Every row gives one point. The ring and each string are closed loops that go straight from each point to the next, and from the last back to the first. Before rounding, they use only three directions, however many columns there are. How many times does the string pass through the ring? Passing back the other way cancels.

Ring (8 x 4):
[[ 55  19  50   5]
 [ 45  22  -7   8]
 [  2  16 -23  17]
 [-33   5  -7  25]
 [-52 -24  21  31]
 [-34 -58  50  29]
 [  8 -43  77  19]
 [ 39  -4  78  10]]
String, 13 rows:
[[-10  12  21  20]
 [-16  45  20  18]
 [-15  48 -15  18]
 [-17  20 -54  21]
 [ -9 -39 -56  24]
 [-25 -40 -34  27]
 [-11 -45  -8  24]
 [-23   0  41  23]
 [-58   4  57  30]
 [-95 -18  43  39]
 [-74 -26  11  36]
 [-33 -41 -23  28]
 [ -5 -24  -3  21]]
Times through: 2

Ring:
[[ 46  15   8 -28  14  11 -45  17 -34]
 [ 29  40  36 -49  -1  33  -8  13 -34]
 [-25  12  28 -48 -13  32  41  -1   5]
 [-48 -22 -15 -29  -5  15  34  -2  38]
 [-18 -52 -35  -4  13 -14 -12   0  26]
 [ 25 -32 -17  -7  19 -14 -44   8  -9]]
String (33 x 9):
[[ 36   5  38 -33   4  10 -18   5 -40]
 [ 15 -11  23 -27   3   5  -7   1 -19]
 [ 29  28  -4 -35  10  23 -33  21 -17]
 [ 45  42 -14 -36  15  27 -54  30 -24]
 [ 68  46 -18 -32  23  22 -80  36 -37]
 [ 73   7   4 -18  23  -2 -76  20 -49]
 [ 48 -23  17 -13  16 -13 -45   5 -39]
 [ 21 -32  22 -16   8 -10 -15  -4 -23]
 [ 20 -24  10 -18   9  -5 -21   2 -17]
 [ 10 -13   3 -23   7   4 -14   5  -8]
 [ 20   2 -19 -23  14   9 -36  16  -5]
 [ 30  14 -37 -22  20  12 -57  26  -4]
 [ 60 -16 -24  -4  29 -14 -82  20 -29]
 [ 50 -33   4  -5  21 -20 -57   6 -34]
 [ 53 -40  18  -4  19 -24 -51   1 -42]
 [ 29 -29  21 -15  10 -10 -24  -1 -27]
 [ 21   1  -3 -26  10   9 -27  12 -13]
 [ 32  28 -20 -31  15  22 -46  26 -13]
 [ 56  40 -11 -33  18  22 -65  31 -32]
 [ 75  42  13 -35  18  20 -69  28 -55]
 [ 59  20  34 -33  10  12 -42  14 -53]
 [ 32  -1  34 -30   4   8 -16   3 -35]
 [ 14   2  14 -31   4  13  -9   6 -15]
 [ 27  46   0 -45   6  35 -27  24 -18]
 [ 39  72   4 -55   6  49 -34  32 -28]
 [ 50  81  24 -61   3  52 -32  31 -43]
 [ 50  51  54 -54  -1  36 -16  15 -56]
 [ 35  18  54 -42  -2  20  -4   3 -45]
 [  8 -11  22 -29   1   8   1   0 -14]
 [ 20  38   5 -44   4  33 -18  20 -15]
 [ 40  77   6 -57   5  52 -34  33 -29]
 [ 58  70  33 -56   4  44 -36  27 -52]
 [ 54  37  44 -44   4  25 -29  15 -54]]
Times through: 5
String:
[[-12 -77 -10   3  11 -30  -5 -13  12]
 [ -4 -36  -4 -15   7  -7  -6  -2   4]
 [  1 -11 -26 -20  11   6 -22  12  10]
 [ 19  -9 -45 -13  21   1 -52  20   6]
 [ 12   0 -13 -25  10  11 -24  13  -2]
 [ 18 -29  22 -18   6  -7 -12  -3 -21]
 [ 62 -17  19 -13  19 -13 -58   8 -48]
 [ 65   3 -12 -14  25  -4 -78  22 -38]
 [ 41   0 -33 -14  24   0 -66  23 -13]
 [ 10   9 -42 -23  16  15 -39  23  11]
 [  5 -43 -58   2  24 -17 -49  12  22]
 [-12 -95 -30  16  18 -43 -20 -12  21]]
Times through: 0

Ring, 8 rows:
[[ -3   5   1 -20  -3  32   0   3  13 -10  -9 -20   1  19]
 [ -6  14 -14 -32   5  18  29  15  -2 -11   6 -28  -4  27]
 [ -9  10 -38 -25   2   1  42  16 -11  -8  18 -18  -3  19]
 [-11  -2 -57  -7  -7 -12  39   8 -13  -5  23   0   1   3]
 [-14 -20 -47  12 -20  -9  11  -9  -2  -3  10  26   9 -21]
 [-15 -26 -19  14 -25   7 -12 -18  10  -4  -8  31  12 -27]
 [-10 -21   5   6 -22  26 -27 -18  21  -6 -21  19  11 -18]
 [ -6 -12   8  -2 -15  33 -24 -12  22  -7 -21   4   8  -3]]
String (27 x 14):
[[ -8  -5 -57   0 -10  -8  26   4  -6  -4  20   1   4   2]
 [-14   1 -23 -19  -5   5  29   7  -7  -8   7  -3   0   4]
 [-16  13 -26 -35   4   1  52  18 -17 -10  16 -16  -6  17]
 [ -9  19 -43 -35   9  -3  59  25 -18 -10  26 -30  -8  30]
 [ -3  17 -55 -24   7  -1  48  22 -12  -8  27 -32  -5  33]
 [ -6  -1 -34  -8  -7   8  16   3   2  -6   8  -7   3   9]
 [-13   4   4 -28  -2  22  16   6   2 -11  -6 -11  -1  10]
 [ -9  21  14 -48  10  32  28  18   1 -14  -5 -37  -8  33]
 [  0  26  -6 -44  13  30  30  22   2 -13   4 -49  -8  46]
 [  2  14 -31 -21   4  18  22  14   3  -9  10 -34  -1  33]
 [ -2   3 -34 -10  -4  12  15   6   4  -7   9 -16   2  17]
 [  1  19 -29 -28   7  19  28  18   1 -10  11 -40  -4  38]
 [ -7  27   8 -53  14  31  36  24  -2 -14   0 -46 -10  42]
 [-12  13   6 -39   4  24  27  13  -1 -12  -4 -22  -5  21]
 [-12  -2 -10 -17  -7  16  13   2   3  -8  -3  -3   2   4]
 [ -3   7 -56 -11  -1  -3  35  13  -7  -6  23 -17   0  20]
 [ -5   7 -62 -12  -1  -8  43  15 -12  -6  28 -16  -1  19]
 [ -9  -3 -36  -7  -8   3  20   3  -2  -6  10  -2   3   4]
 [-14  -3 -12 -17  -7  12  17   2   0  -8  -1   1   1   1]
 [-16  -2 -43 -13  -7 -10  40   7 -15  -6  18   5   0  -2]
 [-13  -9 -78   5 -12 -26  42   5 -17  -2  32  13   4  -7]
 [ -6 -13 -91  20 -16 -25  29   0 -10   0  33  13   8  -7]
 [ -6 -11 -59   9 -14  -7  16  -1  -2  -3  17   7   7  -3]
 [-15  -7 -17 -11 -11   7  16  -1  -1  -7   0   8   3  -6]
 [-17 -12 -55   1 -14 -17  33   0 -13  -4  20  19   4 -14]
 [-12 -13 -95  14 -15 -35  44   3 -19   0  39  18   6 -11]
 [ -8  -8 -87  10 -12 -25  38   5 -14  -1  34   8   5  -2]]
Times through: 3
String (32 x 14):
[[  3  -7  -8   2 -12  35 -27  -9  26  -6 -15 -11   9  11]
 [ -3 -11  22  -3 -15  45 -37 -14  30  -8 -29  -3   9   2]
 [-10 -11  32 -11 -15  42 -28 -13  24 -10 -31   5   7  -5]
 [-13  -8  15 -14 -12  29  -8  -7  13  -9 -19   5   4  -5]
 [ -7 -10 -20   0 -14  15  -3  -6  10  -6  -4   5   7  -3]
 [ -5 -18 -17  12 -20  20 -21 -14  19  -5 -11  11  11  -9]
 [ -5 -23  -3  15 -23  28 -36 -21  26  -5 -21  17  13 -15]
 [ -5 -23  -1  14 -23  30 -37 -21  27  -5 -22  17  13 -15]
 [ -9 -21  32   2 -22  44 -45 -22  31  -8 -37  16  12 -16]
 [-14 -12  45 -16 -15  45 -28 -14  24 -11 -37   9   6 -10]
 [-12  -6   3 -14 -10  23   1  -4   8  -9 -12   2   3  -2]
 [ -4  -9 -15   0 -13  21 -10  -7  15  -6  -7   0   7   2]
 [  2  -7 -19   4 -12  26 -18  -7  21  -6  -8  -8   8   9]
 [  4   0  -6  -6  -7  37 -19  -3  24  -8 -12 -20   6  19]
 [  5   8  -2 -17  -1  39 -10   3  21  -9 -11 -31   2  29]
 [ -3  12  14 -32   3  39   3   8  13 -12 -13 -31  -2  28]
 [-12  12  33 -43   3  40  11   9   8 -14 -19 -23  -5  20]
 [-10   3  -2 -23  -4  22  12   4   4 -10  -5 -11   0  10]
 [ -5   0 -31  -9  -6  11  14   4   3  -7   7 -10   3  11]
 [ -1  13 -37 -21   3  11  29  15  -2  -8  15 -29  -2  29]
 [ -4  27 -20 -45  14  18  46  26  -8 -12  14 -46  -9  44]
 [-11  23   5 -51  12  24  41  22  -7 -14   2 -37 -10  34]
 [-14  10  11 -38   2  24  24  10  -1 -12  -7 -17  -4  15]
 [-12   4  -2 -25  -3  19  18   6   1 -10  -4 -10  -1  10]
 [ -3   1 -44  -6  -6   5  19   6   1  -6  13 -12   3  13]
 [ -2  16 -32 -26   6  13  32  17  -2  -9  14 -33  -3  32]
 [ -1  21 -20 -35   9  21  31  20  -1 -11   9 -41  -5  39]
 [ -5  24  13 -48  12  36  24  19   4 -14  -6 -44  -8  40]
 [-10  11  23 -38   2  36  11   8   7 -13 -15 -22  -4  20]
 [-11   0   5 -21  -6  24   7   1   7 -10 -10  -7   1   6]
 [ -7  -3 -13 -11  -8  19   4   0   8  -8  -4  -6   3   6]
 [ -1  -3 -19  -4  -9  22  -6  -2  14  -7  -4 -10   6  10]]
Times through: 5

Ring:
[[ 25 -28 -19 -43 -58  33 -11 -64 -33 -30 -14  -3 -27 -16]
 [ 34  -1 -16 -30 -25  21 -19 -49 -22 -20  -1  10 -29   9]
 [ 31  22  -4  16  37 -10 -17  -2  16  18  13  11  -8  29]
 [ 20  12   8  46  57 -28  -5  29  41  41   9  -1  15  18]
 [  3  -5  -5  39  43 -17   1  13  30  38   4 -22  19   1]
 [  6 -25 -23 -14 -20  19  -5 -44 -14  -3  -7 -23  -7 -16]]
String, 25 rows:
[[  3   9  -9  45  63 -21  -4  17  34  46  12 -21  19  13]
 [ 14  -6  -8  13  16  -3  -6 -10  11  17   1 -11   2   2]
 [  3   5 -20  22  41  -5  -8 -11  13  28  10 -23   6  10]
 [ -6  -1 -27  21  40  -1  -6 -16   9  30  10 -34  10   4]
 [ 13  -9 -12   4   6   4  -7 -20   3  10  -1 -12  -2  -1]
 [ 12 -33  -5  -3 -24   8   2 -23   1   2 -15 -15   1 -23]
 [  0 -36 -30 -27 -39  29  -3 -60 -26 -12 -12 -31 -10 -26]
 [  6 -27 -35 -37 -40  35 -10 -70 -34 -19  -7 -25 -19 -17]
 [ 13 -25 -31 -41 -45  35 -11 -70 -36 -24  -8 -17 -24 -15]
 [ 22 -48 -24 -66 -95  50  -8 -88 -51 -48 -24  -9 -34 -35]
 [ 27 -36 -26 -68 -88  50 -13 -90 -53 -50 -19  -2 -40 -23]
 [ 27 -14 -26 -47 -47  35 -18 -71 -38 -31  -5   0 -34  -3]
 [ 29  -6 -24 -41 -36  30 -20 -64 -33 -27  -2   4 -33   5]
 [ 39   0 -25 -54 -45  36 -26 -74 -42 -38   0  15 -45  12]
 [ 42  -1 -12 -38 -36  24 -21 -52 -25 -27  -3  19 -35  10]
 [ 41  11 -11 -23 -12  14 -23 -39 -15 -15   4  20 -30  21]
 [ 38   6  -2  -6  -1   3 -16 -19   1  -3   2  16 -18  16]
 [ 27 -10   2   4  -3  -1  -6 -10   9   6  -5   4  -5  -1]
 [ 22  -2  -6   7  10  -1  -9 -13   8  10   1  -2  -5   6]
 [ 27  -1   6  19  17 -11  -6   5  21  17   0   5   1   7]
 [ 21  -6  -3  10   9  -3  -7  -9  11  12  -1  -3  -1   3]
 [ 18  19  -4  36  58 -20 -11  13  29  35  14  -3   7  25]
 [ 14  26   7  69  94 -41  -6  48  57  61  19  -6  26  31]
 [ 13   0  17  63  61 -37   5  47  55  53   3  -8  30   5]
 [  3  11   5  70  85 -39   2  46  57  64  12 -19  33  14]]
Times through: 0
String, 23 rows:
[[ 28 -17 -25 -50 -54  37 -17 -73 -40 -34  -8   1 -35  -6]
 [ 21  -8 -17 -17 -14  16 -13 -40 -13  -7  -2  -5 -16   1]
 [ 23 -19  -7 -12 -24  12  -6 -30  -6  -6  -9  -2 -11  -9]
 [ 33 -32 -11 -48 -71  34 -10 -63 -33 -37 -19   6 -30 -19]
 [ 36 -12 -24 -57 -59  39 -21 -77 -44 -41  -7  11 -42   0]
 [ 40  12 -29 -51 -31  34 -31 -73 -41 -34   7  17 -47  23]
 [ 42  15 -14 -26 -10  16 -25 -42 -17 -17   7  21 -33  25]
 [ 36  11  -2   1  12  -1 -16 -13   6   4   5  15 -15  20]
 [ 35  53  -7  32  81 -22 -27  12  27  33  30  18  -9  59]
 [ 22  26  -7  30  59 -17 -16   7  24  31  18   1   1  32]
 [ 20   2  -1  22  27 -11  -7   3  20  22   3  -2   4   9]
 [ 21  -3  17  49  43 -30   2  37  46  40   0  -1  21   4]
 [ 15   9  17  68  74 -42   2  53  60  58   8  -5  30  14]
 [ 12  18   1  54  75 -31  -6  31  44  50  15  -9  20  23]
 [ 15  14  15  68  79 -41   0  51  59  58  11  -5  28  19]
 [ 23  -2  20  50  44 -31   2  39  47  40  -1   2  21   5]
 [ 21  -7  -1  12  10  -4  -6  -6  13  13  -2  -2   0   2]
 [ 27   2   5  20  22 -12  -7   6  22  19   1   6   1  10]
 [ 38  37  -5  15  48 -12 -24  -2  15  17  20  20 -14  44]
 [ 34  38 -25 -11  32   8 -32 -36 -10   0  23  14 -29  46]
 [ 24  -2 -11  -7  -2   8 -13 -28  -4   0   1   0 -13   7]
 [ 30 -16  -7 -21 -32  16 -10 -37 -13 -14  -9   5 -19  -5]
 [ 39 -31 -17 -69 -90  46 -16 -84 -50 -53 -19  12 -44 -17]]
Times through: 3

Ring:
[[ -7   1 -44  43   7   2 -52  15 -17  20 -19   6  27 -11]
 [ -7   9 -39  34   7  -7 -47  10 -13  22 -23  13  26 -13]
 [ -1   8 -15   9   4 -12 -24   6 -18  21 -13  10  18  -3]
 [  9   2  25 -22  -5 -11   9  -2 -13  12   0   0   3  15]
 [ 13  -1  55 -36 -20   1  29 -14  15  -5   2  -8 -13  28]
 [ 14  -3  68 -33 -32  15  33 -23  43 -21  -3 -15 -21  33]
 [ 13 -10  62 -22 -32  24  26 -20  44 -24  -2 -20 -20  34]
 [ 11 -17  43  -9 -23  24  12  -6  20 -14   4 -24 -12  31]
 [  7 -21   9  10  -7  18 -10  12 -13   2   8 -22   4  21]
 [ -1 -12 -26  32   4   9 -37  19 -24  15  -4  -8  19   3]]
String (19 x 14):
[[ 10 -29  -1   4  10   5 -10  31 -61  22  26 -25  12  23]
 [ -1 -21 -40  40  14   8 -46  33 -51  25   6 -14  26   3]
 [-14   4 -62  67   5  11 -73  13   1  14 -32   9  32 -20]
 [-10  13 -29  44  -9  11 -49  -6  32   1 -37  12  18 -12]
 [ -6  10 -17  30 -10   7 -37  -6  25   2 -30   9  14  -7]
 [-14  23 -49  50  -1  -2 -62  -4  22  13 -45  25  28 -25]
 [-12  23 -51  37  10 -18 -55   5  -8  28 -35  29  32 -26]
 [  3   4 -16  -7  18 -30 -15  19 -60  40   3  11  24  -1]
 [  7   8  11 -22   4 -24   3   4 -31  25   0   9  11   7]
 [  2  15  24  -7 -19   0  -1 -20  38  -5 -24   9  -1   6]
 [  5   5  29 -10 -18   5   4 -14  27  -5 -14  -1  -4  14]
 [  9  -3  35 -17 -15   5  11  -7  10  -2  -2  -8  -5  21]
 [  7   4  46 -15 -29  14  14 -24  50 -18 -16  -5 -13  20]
 [ 10   7  78 -26 -49  28  32 -44  95 -41 -24 -10 -30  30]
 [ 18 -11  93 -40 -45  31  47 -32  68 -38  -1 -27 -34  46]
 [ 20 -27  71 -36 -24  21  39  -4   4 -14  23 -35 -21  47]
 [ 13 -20  32 -16  -8   9  12   9 -21   4  17 -23  -3  30]
 [  2  -1  14   9 -17  15 -11  -8  27  -7 -15  -6   0  12]
 [  8 -17  13   0  -5  10  -5  11 -19   7   9 -17   4  20]]
Times through: 0
String (20 x 14):
[[ 13 -40  11   2   4  17  -3  31 -56  13  33 -37   5  33]
 [ -4 -10 -20  42  -8  24 -41   7  12  -1 -16 -10  13   3]
 [ -8  -4 -39  53  -2  18 -55  10   6   6 -22  -2  21  -7]
 [-10   1 -50  56   3  10 -62  13  -3  14 -25   5  27 -13]
 [ -9  10 -32  44  -6  10 -50  -2  23   4 -34  10  19 -12]
 [  0  -2 -14  18   1   0 -27   9 -15  15  -9   0  16   2]
 [ -2  -2 -34  22  15 -12 -37  22 -45  31  -4   5  27  -5]
 [ -7  12 -45  28  15 -18 -46  15 -33  33 -19  18  31 -16]
 [ -7  22 -27  23   0 -12 -38  -4   9  17 -33  23  21 -16]
 [ -2  14   3  10 -13   1 -19 -13  29   1 -27  10   7  -1]
 [  8  -4  19 -13  -4  -4   3   3 -16  11   3  -5   4  16]
 [ 15  -9  39 -37  -3 -11  24   5 -32  15  18 -11  -2  27]
 [ 11  -9  30 -19  -8   0  12   2 -13   7   8 -11  -1  23]
 [  4   5  29  -5 -22  11   1 -17  38 -11 -17  -2  -5  14]
 [ 15 -12  49 -30 -15   5  25  -3  -3  -1  12 -18 -10  32]
 [ 22 -17  93 -54 -33  18  56 -19  29 -23  17 -29 -30  50]
 [ 15  -7  87 -30 -48  35  39 -36  82 -42  -9 -23 -33  41]
 [  3   3  41   4 -37  30   1 -29  76 -31 -27  -8 -15  18]
 [  5  -4  18   2 -14  11  -5  -4  13  -3  -8  -8   0  15]
 [ 13 -25  26 -11  -4  10   8  15 -31   8  21 -26   0  30]]
Times through: 3
